Each row of a before or after table is a point. One or more steps were done to the points. Then noise was added and the rows were shuffled. The steps act on how far a point lies along the listed directions, d1 being the first. What was done? A step turns or swaps two directions, mirrors them in a line or flattens them onto one, adds a multiple of one to another, or multiplies one. Angles are multiples of 10 degrees, from the lower direction toward the higher: turns from -170 to 170, lines from 10 to 170 but not 90. Use the fewest steps. Two steps may share a direction if one is a turn and the other turns, adds or multiplies; they go together, in the order done. Otherwise the lowest direction goes first.
In the rows, 128 means zero.

Directions:
(1): [142 154 187]
(2): [188 145 106]
(3): [104 186 108]
Before (9 x 3)
[[ 95 142 108]
 [120  96 125]
 [134  60 119]
 [ 35  40 189]
 [117 135  48]
 [153 166 135]
 [133 159 107]
 [153 179  89]
 [ 87 145 162]]
After (9 x 3)
[[251 175 131]
 [130 143 151]
 [110 140 186]
 [146 138 150]
 [ 83 116 136]
 [140 138 145]
 [101 115 102]
 [114 120 146]
 [163 137 104]]
Steps: turn d1 and d2 by 160 degrees; multiply d3 by 0

Directions:
(1): [113 152  78 178]
(2): [ 56 113 147 133]
Before (13 x 4)
[[106 105 143  99]
 [113  88 206  62]
 [ 81 127 125 124]
 [170 126 124 127]
 [136  82 219  35]
 [ 91 110 182 104]
 [124 125 105 142]
 [161 126 129 149]
 [224 147 104 155]
 [174 148 113 100]
 [107 113 171  83]
 [201 137 103 150]
 [199 136 105 137]]
After (13 x 4)
[[126 116 176 112]
 [ 67 123 127 125]
 [210 142 110 155]
 [180 153 113  96]
 [146 114 163  76]
 [193 131 106 152]
 [185 101 191  60]
 [172 129 125 121]
 [106 117 113 138]
 [129 110 139  95]
 [156 128 134 156]
 [228 109 195  31]
 [188 133 107 139]]
Steps: add 0.7 times d1 to d2

Directions:
(1): [111 165 106 152 147 180 177  70]
(2): [ 55  93 118 151 172 118  84 108]
(3): [169  68 178 131 179 138 155 108]
Before (10 x 8)
[[112 173  97 110  80 126 124 114]
 [129  62 178 124 136  78  90 156]
 [110 116 141 170 163 177 190  64]
 [ 84 144 127 125 140 143 133 134]
 [105 183 108  99 108 139 126 123]
 [161 134 110 112 136 160 151 132]
 [104 220  70 106  69 137 132 160]
 [ 96 133 118 157 110 139 132 131]
 [ 43 115  99 152 170 148  96  90]
 [194 109 155  77 100 104 119 202]]
After (10 x 8)
[[ 53 106 103 128 133 102  50 149]
 [157 136 109 121 149 174 163 112]
 [126 248  67 118  80 184 193 117]
 [186 114 153  93 126 135 149 162]
 [125 188  96 115  82 149 155  93]
 [122  50 180 117 126  52  60 182]
 [116 196 107 102 110 158 150 105]
 [ 89 145 127 120 129 137 127 146]
 [100 103 140 165 157 156 162  84]
 [103 137 118 154 102 137 133 137]]
Steps: turn d2 and d3 by -20 degrees; add -1 times d2 to d1

Directions:
(1): [222 152 132  82 120 134 148 146 151]
(2): [123 197 126 120  64 145  89  90 100]
(3): [143  64  65 108  95 131  87  97 154]
Before (9 x 9)
[[ 97  79 132 165 168 115 161 172 132]
 [ 78  84 126 156 133 110 110  99 136]
 [152 127 159 125 126 126 129 129 151]
 [232 193 167 103 130 106 163 136 140]
 [159 156  90  94  45 175 101  98 144]
 [118 190 120 152 142 101 115 110 121]
 [ 68 163 100 132  52 141  59  88 122]
 [ 64 245 171 195  91 131 129  76  68]
 [168  88  97 120 177 130 152 151 154]]
After (9 x 9)
[[144 159  85 134 120 103  92  95 139]
 [177 212 159 102  97 168 164 149 131]
 [109 237 153 115  62 143  92 119 111]
 [241  96 106  95 134  99 143 127 176]
 [151 110 149 124 127 127 127 129 155]
 [ 71  69 109 171 140 118 134 143 126]
 [ 66 138 155 159 134 117 121 101 119]
 [148 164  63 128  23 144  68  28 126]
 [127  97 121 146 198 125 162 156 136]]
Steps: turn d1 and d2 by -30 degrees; multiply d3 by -1

Directions:
(1): [ 64 134 154 120 110  96 173  87 182  85 164]
(2): [161 150 145 117  59  74  79 152 115  71 128]
(3): [126 128 135 172 135 138 197 173  62  77 143]
(4): [130 103 175 137 147 142  80 101  90 133 217]
(5): [115 158 142 155 108 205 103  72 117  83  86]
Before (10 x 11)
[[127  94 164 121 155 140 113 106 124 144 189]
 [172 133  97 187 176 201 152 151  32 110 105]
 [127 121 106 147 116 115 145 175 121 107  79]
 [ 97 148 138 142 103 106  98 131 142 105 133]
 [137 135 122 105  91  94 180 176 122  82 104]
 [ 91 154 147 168 149 217 149  68  72  62 150]
 [149 161 193 151 100 197  67  68  50  61 154]
 [ 90 113 166 162 138 158 124  83  93 140 200]
 [171 120 168 127 107 139  43 117  98 144 156]
 [ 74 152 125 167 135 207 204  78 107 120  85]]
After (10 x 11)
[[123 113 188 127 105  92 111 117 119 110 209]
 [107 120 105 131 114  98 150 154 162 117  83]
 [149 123  97  90 117  98 173 184 138 137  85]
 [128 180 121 157  78 195 134  98  90  92  39]
 [146 174 133 164  98 178 117 125  43  32 109]
 [135 100 161 143 157 165 125 120  92 128 174]
 [131 137 124 142 121 103  84 166 117 139 131]
 [ 86 165 124 166 109 131 214  99 129  18 119]
 [126 126 154 181 125 172 120 121  45 120 165]
 [160 160 193 137  64 103 102 133  48  27 177]]
Steps: multiply d1 by -1; turn d2 and d5 by -50 degrees; turn d3 and d4 by -30 degrees

Directions:
(1): [138 164  91 111 116 160 100 172 159 168  77 144 175  52]
(2): [ 77 117 126 117  84 116 133 107 170  73  60  81 175 161]
(3): [187 186 138 114 144 167 112  42 137  88  93 137  98 122]
(4): [101  95  97 124 226 171 103 133 131  73 151 102 153 106]
(5): [130 121 176 168 174  51  99 117 206 135 119 149 127 103]
(6): [128 144 207 118 112 141 120  95 105 143 180  88 205  94]
Before (11 x 14)
[[135 132 109 127 133 135 138 141 101 138 153 153  83 138]
 [114 125 120 142 159 114 110 136 153 113 129 134 129 127]
 [125 122 124 130 118 107 132 138 139 120 115 124 122 151]
 [146 127 109 126 140 133 127 121 116 125 110 143  92 145]
 [118 147 112 120  92 135 132 143 119 147 110 139 133 131]
 [142 151 122 110  82 148 128 129 117 147 115 125 153 114]
 [130 141 104 107  80 163 148 142 111 143 110 109 142 121]
 [118 117 136 130 153 112 118 118 129 108 124 126 118 137]
 [124 139 126 111  77 149 139 129 107 128 124 107 158 128]
 [143 134 112 130 140 132 136 114 124 124 121 156  75 138]
 [103 122 102 126 145 122 131 133 142  98 125 112 136 128]]
After (11 x 14)
[[114 121  96 116 138 153 135 112 118  87 108 124 104 149]
 [115 109  99 119 140 143 129 137 113 111 112 118 120 149]
 [ 66  84 111 135 127 102 143 163 130 111 143 114 126 161]
 [ 91 105 105 141 125  99 137 190 116 166 150 151 119 139]
 [ 90  89 118 145  83  88 147 227 107 197 166 136 155 119]
 [158 172 135 124 169 160 102  71 145  88 119 132 125 114]
 [ 72  58 103 149 101  87 167 250 105 206 181 126 134 129]
 [136 138 109 126 140 126 116 140 146 125 110 132 125 121]
 [124 139 116 121 152 132 118 133 137 125 142 123 149  93]
 [142 153 134 112 147 148 106  91 132  98  95 120 136 111]
 [115  95 116 138  96 102 148 192  99 179 167 143 123 139]]
Steps: turn d1 and d2 by -110 degrees; turn d3 and d5 by -70 degrees; multiply d3 by 3; turn d4 and d6 by 50 degrees

Directions:
(1): [130  53  90 178 202 156 140 118 177 110  92 112 136  95  64 128 143 137]
(2): [170  91 174 126 149 168 192  95 114 133  85 106 124 166 186  65  82 118]
(3): [118 114 140 166 150  63 109  87  86 114  92  99 168 167 167 176 149 206]
(4): [117 167 158 131  75 120 194 127 194 130 102 139 200 135  78 141  87 167]
Before (11 x 18)
[[133 135 137 142 118 112 121 110 127 126 116 124 141 150 128 148 113 153]
 [141 141 146 122 120 138 129 118  99 140 140 116 122 146 166  96 114 106]
 [128 180 153 100  81 126 143 140 136 142 128 143 148 133 145 118 111 122]
 [136 122 112 146 135 127 125 134 150 122 123 126 123 113 101 140 132 128]
 [114 153 118 133 107  90 118 133 142 120 120 124 153 136 113 155 135 148]
 [135 135 144 134 124 135 152 124 126 120 118 135 139 155 147 132 103 146]
 [130 161 156 123 107  92 135 103  93 132 108 117 156 178 176 127 112 170]
 [114 145 116 128 119 119 135 142 153 132 125 144 150 113  95 133 116 135]
 [127  98 125 151 168 113 102 110  87 118 102 103 112 138 155 138 156 142]
 [127 102 131 133 145 135 148 126 144 120 113 132 130 133 117 112 124 126]
 [108 157 116 118 117  89  78 130  84 123 161 133 115 129 153 152 153 133]]
After (11 x 18)
[[115 251 183  72  25  53 105 117  45 151 154 140 149 203 230 143 107 164]
 [117 111 100 150 150 134 144 133 172 127 106 135 153 100  70 131 120 140]
 [100 163 112 117 110  84  70 135  85 123 168 138 115 123 144 161 158 132]
 [143  74  96 175 180 146 141 126 176 114  97 116 129  99  71 131 135 132]
 [129 215 172  78  52 105 109 131  57 154 181 136 112 168 215 104 111  99]
 [130  88 125 156 177 118 107 107  93 116  93 100 113 139 151 134 155 144]
 [135 143 140 140 111 109 116 114 123 128 123 128 140 153 132 152 110 152]
 [133  90 130 141 159 145 153 119 150 118 107 128 130 133 115 105 123 127]
 [115 245 170  64  22  98 119 156 102 154 163 160 141 150 181 133 111 120]
 [130 173 160 108  85 119 141 132 100 128 137 145 134 168 171 135  99 143]
 [115 129 107 154 132  98 121 128 159 115 107 117 156 125  91 154 139 153]]
Steps: turn d1 and d2 by 30 degrees; multiply d1 by 3

Directions:
(1): [ 96 128 163 124 159  87 134 146  73 132 161 152 180 113 224 143  69  97
 102 166]
(2): [113 196 169 115 114 136  48  81  82 138  84 118  96 118 113 179  94 127
 186 154]
(3): [189 146 160  91  75 181 126 186 111 120 122 160 168 117  79  97 117 103
  99 202]
(4): [173  93  95 142 138 169 140 114  75 134 125  85 190  63 131 141 144  70
 194  90]
(5): [120 104 193 216  71 152 173 135 108 110 188 117 103 108 103 168  95 166
 135 119]
Before (13 x 20)
[[140 147  45 113 217  85  64  84 119 148  67  85 127 166 134 130 157  93
  180  90]
 [ 76 138 109 126 197  57 133 158 131 127 126 131 125 155 192  86  86 158
   87 127]
 [129 174 118  55 148 106  83 121 188 131 104 165 117 176 118 113 127 122
   75 182]
 [138 133 131  86 160  80 113 110  32 148 117 129 207  91 209 161  95  51
  147 131]
 [118 109 164 234  89 127 160  82 132 105 167  95  52 124  82 162 143 179
  141  62]
 [106 150 132 139 179 109  94  66  79 113 115 133 102 112 166 180  88 129
  180 119]
 [186 107 113 112 114 210 147 167  68 143 122 113 215  69 120  80 124  33
  131 139]
 [131 168  97  58 177 114  66 105  92 154 102 120 188 109 177 120 108  75
  167 140]
 [ 53 206 213 111 113  80  68 104  96 122 137 174  88 150 192 172  60 150
  112 191]
 [ 86 143 175 118 150  57 108 131 124 150 132 166 121 159 177 124  78 136
   71 171]
 [121 146 104 113 147 142  86  93  87 135 110 104 150 102 132 142 103 102
  185  91]
 [157 137 180 142 106 129 107 108  89 123 145 113 165  92 138 174  89 109
  178 148]
 [146 139 186 185  78 165 107 107  81  96 126 132  95 101 115 186 104 143
  177 141]]
After (13 x 20)
[[ 88  81 125 207 179  65 178  88 105 118 186 101 124 113 205 148 130 126
  119  55]
 [150 152  61 112 164 138  94 119 134 134  57  80 107 126  77  86 152 142
  175  87]
 [127 212 165  85  89 141  52 114 139 135 100 143  90 157  71 129  98 160
  141 174]
 [151 128 138 186  53 200 121  76 127 110 128  81  75  91  40 167 167 149
  216  70]
 [196 146 122  94 116 185  94 110 107 130 107 113 173  89  80 151 126  67
  167 153]
 [129 186 162  96  70 101  90 108 166 126  86 154  41 191  47 138 140 183
   98 144]
 [117 207 145 112 173  82  26  98  77 142  76 124 110 175 138 163  81 110
  157 175]
 [176 111 106 143 107 157 112  95 141 149  88  93 106 115  43 120 170 124
  172  86]
 [118  93 174 217  94 129 167 129 120  85 174 142  89 124 150 169 111 172
  128 113]
 [ 81 175 164 124 117 116  87 113 120 122 133 145  93 151 123 142  68 159
  125 135]
 [111 155 171 105  90 143 140 193 160 129 139 183 108 178 110  58  99 137
   19 196]
 [106 157 146 160 141 124 101  68 117 102 119 136  50 136 106 175 102 175
  167 115]
 [131 128 185 167  85 108 138 121 171 110 166 133  96 151  99 152 110 182
  120 136]]
Steps: turn d1 and d4 by -160 degrees; turn d3 and d5 by 30 degrees; turn d2 and d5 by 50 degrees

Directions:
(1): [133 121  75 115 135  72  58 131  90 177 109 119 240 146  99 156 117  74
 154 188 147 101 136 157 125 134 121 140 122 184 155  73]
(2): [ 98 162 141 116 160 186  74  84  37 145 173 176 137 129 107 115 123 169
 122 146 132  68 141  83  86 137 168 174 203 116 114 168]
Before (10 x 32)
[[124 141 167 134 126 171 130 116 116 114 149 136  91 128 139 112 126 146
  109 108 137 125 132 102 141 118 138 121 137  97 109 175]
 [141 113  85 133 116  71  92 122 129 148  97  99 202 155 124 139 108  75
  141 175 140 132 126 157 145 140 101 123 103 177 160  83]
 [127 129 155 141 120 160 183 152 150 106 135 131  73 148 160  91 120 139
  115  91 114 149 114 133 133 145 142 113 120 109 117 160]
 [126 125 148 116 124 129 122 141 135 114 128 106 101 137 129 112 133 125
  138 110 126 135 110 117 129 125 136 126 130 106 133 143]
 [123 129 110 112 138 125  62 108  89 165 126 132 195 136  90 157 120 114
  144 169 147  97 148 122 105 136 142 136 145 170 136 110]
 [118 161 144 128 121 182 137 119 131  98 144 155  83 119 145 113 129 159
  120  98 118 142 129  98 112 135 148 135 143 108 110 149]
 [133 117  83 125 138  82  51 130  89 174 115 109 249 145 103 154 128  73
  150 195 154  98 130 156 123 126 125 142 120 184 158  77]
 [134 121 101 119 117  88 117 130 128 135 124 128 162 129 110 134 133 117
  140 139 128 126 117 142 143 109 112 134 121 186 154 110]
 [122 136  98 118 141  93 103 132 104 159 104 127 203 145 127 147 110  86
  133 165 134 117 134 150 138 136 132 122 114 158 134  84]
 [131 108  86 111 127 112  77 130  90 163 113 120 212 131 102 143 112  93
  143 173 142  99 152 143 117 129 128 149 145 168 151  91]]
After (10 x 32)
[[118 150 144 123 137 163  89 107  84 140 152 144 136 135 121 119 119 138
  118 135 149 101 139 104 129 125 144 137 151 117 112 160]
 [133 123 109 129 121  84 154 154 164 133  87 108 154 139 148 144 114  83
  124 139 126 156 125 158 159 129 114  95  81 140 132  83]
 [140 103 102 123 116  89 100 136 148 150 100  99 185 136 102 162 123  90
  148 157 150 138 139 149 134 133 114 105  95 176 143  83]
 [140 116 117 124 104  92 152 145 162 113 118 117 130 123 126 126 139 124
  132 114 122 147 112 144 156 105 105 122 106 171 151 117]
 [156  91  94 142 107  57 137 161 187 136  84  74 186 135 136 151 134  60
  145 148 137 162 116 180 163 116  93  93  55 169 155  68]
 [110 144 151 132 138 182 146 135 100 119 155 150  95 149 147  92 112 151
  116 108 122 114 123 114 112 152 161 138 159 112 113 171]
 [150  84  94 124 102  84 133 155 160 143  88  91 175 123 126 146 117  75
  141 145 134 145 146 166 150 119 105 115  93 161 152  77]
 [154 104 109 142  99  82 160 144 196 107  92  82 129 144 151 125 118  85
  125 130 130 175 111 160 167 133  84  98  70 144 150  99]
 [114 169 124 123 131 175  92 106  91 126 145 163 133 126 126 121 120 148
  129 127 126 113 135 100  99 137 158 154 160 130 118 139]
 [122 130 143 113 127 138 108 130 116 118 130 114 110 140 124 111 134 130
  137 112 125 124 111 110 123 126 137 135 144 106 131 145]]
Steps: turn d1 and d2 by -60 degrees
